Rows are points. To make a cloud, some directions were put in groups of two or more. Within a group, all points are equally far from the middle, so they leave a hole (a ring in 2 directions, a hollow ball in 3). The other directions are filled evenly. Then the cloud was stretched, turned, moved and blurred a little. How many holes are there, and how many directions does each take, smallest first?
(in the rows, 128 means zero)

Cloud, 19 rows:
[[209 159 100]
 [ 91 134  80]
 [171  61 107]
 [113 140  60]
 [ 37  83 155]
 [ 67 120 168]
 [125 112 124]
 [ 52 102 149]
 [119  69 148]
 [154 153 185]
 [120 104 114]
 [143  59 104]
 [199  86 108]
 [119 181 153]
 [145 203 171]
 [146 112  72]
 [128 120 142]
 [109 197 146]
 [218 132  75]]
Holes: 0

Cloud, 56 rows:
[[170 130 143 127  67 182]
 [141 174 107 129 192 188]
 [ 95  60  94  79 148 140]
 [ 81  56 194 167 136 142]
 [ 98  50 146 150 126  72]
 [ 92  70 125 111 200 154]
 [149 111 113 155 194  66]
 [135 136 155 114  80 213]
 [ 87 202 108 137 102 123]
 [ 54 129 101 101  88 130]
 [117 138  74 120  68  55]
 [171 112 150 223 173 108]
 [ 83 189 100 164 164 145]
 [ 98 183 106 167 128 179]
 [158 124  97  99 163  63]
 [113 202  96 162  87  92]
 [164 135 148 116 136  46]
 [122 145 204 184  96 125]
 [144  63 171 131 144  89]
 [103 213 139 179 164 121]
 [157 192  63 111 139 121]
 [ 88 141 144 104  69 183]
 [176  64  79  76  83  96]
 [147 189 142 141 174 175]
 [158  72 178  85 140 151]
 [177 176 126  78 136 131]
 [102 120 141 129  54 116]
 [ 57 101  87 130 125 176]
 [131  97 158 117 203  99]
 [ 94  87 140 225 136 145]
 [140 111 106  60 128  85]
 [ 84  67 140 183 109 162]
 [161 102  89 224 147 147]
 [198 139 132 186 145 168]
 [119 118 191  92 101 126]
 [108 128  55 122  62 102]
 [146 178 141 228 147 121]
 [114 103 153 232 165 139]
 [166 156 114 125 192 100]
 [ 41 187 108 146 144 146]
 [161 157 159  76 111 147]
 [131  48  76  82  97 133]
 [ 45 121 109 118  95 181]
 [ 40 170 158 177 111 169]
 [ 92 192  80  66 155 188]
 [ 50 140  83  75 166 152]
 [ 75 117 141 185  88 173]
 [113  62  84 149 107  55]
 [ 79 103 162 220 177 145]
 [133 121 134 108  99  39]
 [168  27 111 148 117 169]
 [141 109 184 174  79 129]
 [109 187 129  59 125 125]
 [ 53 207 117 133 153 142]
 [ 85 159  94  27 108 168]
 [131 148 104 149 193 195]]
Holes: 1 (4)

Cloud (80 x 8):
[[202 157 164  46 164 112 147 111]
 [ 71  86 143  61 183  66 135 107]
 [174 208 161 100 123 135 125  97]
 [139 112 178  98 210 101 168 106]
 [ 68 166 112 119 122 137 113 114]
 [154 164  88  54  88 100 188  78]
 [133  80 101  59 124 136  83 187]
 [155  72  89 129 153  56 111 173]
 [126 105 146 101 117  68 172 184]
 [176 170  43 173 150 137 173 126]
 [ 67  91 141 113 123 191  85 106]
 [159 110 226  84 106 171  88 138]
 [120 145 134  98 187 173 148  60]
 [167  57 105  98 164  87 113  68]
 [ 60  85 118  70 166  95 155 102]
 [120  57 172 148 173 171 107 134]
 [ 69 103 136  45 158 112 136 188]
 [ 65  55 124  87 162 200 158 169]
 [ 75 141 138 152 144 139  74 185]
 [142  86  78 110 106 167 104  95]
 [ 94  80 157  52 129 180 155 140]
 [153  66 106 187 139  86 139 147]
 [140 111 144 182 127 157 184 162]
 [117 137 192  96 165 119 105 179]
 [ 87  88 104 144 117  90  77 158]
 [135 104 166 100 163 157 206 126]
 [131  65 138  81  75  97  76 105]
 [193  72 110 108 124  89 155 188]
 [ 75  56 133  82 163  88 129 195]
 [171 179 185 122 194 133 131 116]
 [158 151 174  76 134  73 164 151]
 [171 158 113 163 185 128 199  73]
 [177 120  75 115 175 194 155 195]
 [ 57  96 143  25 142 147 110 161]
 [126  89 155  95 170  59 191  85]
 [ 81  80 117 118 178 134 209 128]
 [127 152  56  70 139 173 149  79]
 [ 77  41 104 147 170 177 143 147]
 [148 118  14 139 173  71 199 144]
 [151 124  12 125 155  93 180 191]
 [ 95  77 132 153 142 122 177 107]
 [108  67 139  52 112  89 192 142]
 [172 157 128  81 135 136 123  26]
 [211  93 111 142 197 133 186  86]
 [ 84  98 102  85 158  86 206 192]
 [107 132 105 135 133  73 190  84]
 [131 151 173 127 207 159 133  82]
 [186 163  75 150 181  75 182 144]
 [180 124  68 161 198 124 234  96]
 [156  66 130  68  77 169 102 103]
 [ 88 147 170 122 155 190  97  94]
 [180  82  79 115 199 174 188 138]
 [110 129  48 105 190  54 178 117]
 [ 97 120 147 155 208  99 157 134]
 [ 93 148 131  18 146 112 120 129]
 [106 131 145  31 119 173 159 113]
 [129 152 105  35 113  86 177 123]
 [ 85  42  97 122 110 110 147 122]
 [122 120  85 140 120 168  55 141]
 [163 101  65  49 125 181 148 157]
 [101 171 104 117 181 104 163 189]
 [153 145  30 142 211 133 197 204]
 [140  94  43 185 159 169 149 127]
 [160  83  47 188 184 113 177 151]
 [124 165 142 156 168 131 146  74]
 [176  67 129  47 165 123  96 118]
 [113  58 149 127 105 130 106  81]
 [ 96  54  82 155 122  89 200 165]
 [121 166  88  49 157 139  72  96]
 [167  86  65 164  86 124 159 109]
 [187 117 117 160 215 100 139  64]
 [107 154  63 125 161  72 173  95]
 [190 190 168 116 153 146 172 119]
 [176 153  89  85 181 199 157 154]
 [ 91  23  80 115 168 112 113 138]
 [184 140 105 129 191 189 173  81]
 [142 138 135 144 181 157 213  96]
 [140 117 138 174  95 125 125 154]
 [106 122  59 122 205 131 189  82]
 [191 101  92 188 151  89 132 110]]
Holes: 2 (2, 4)
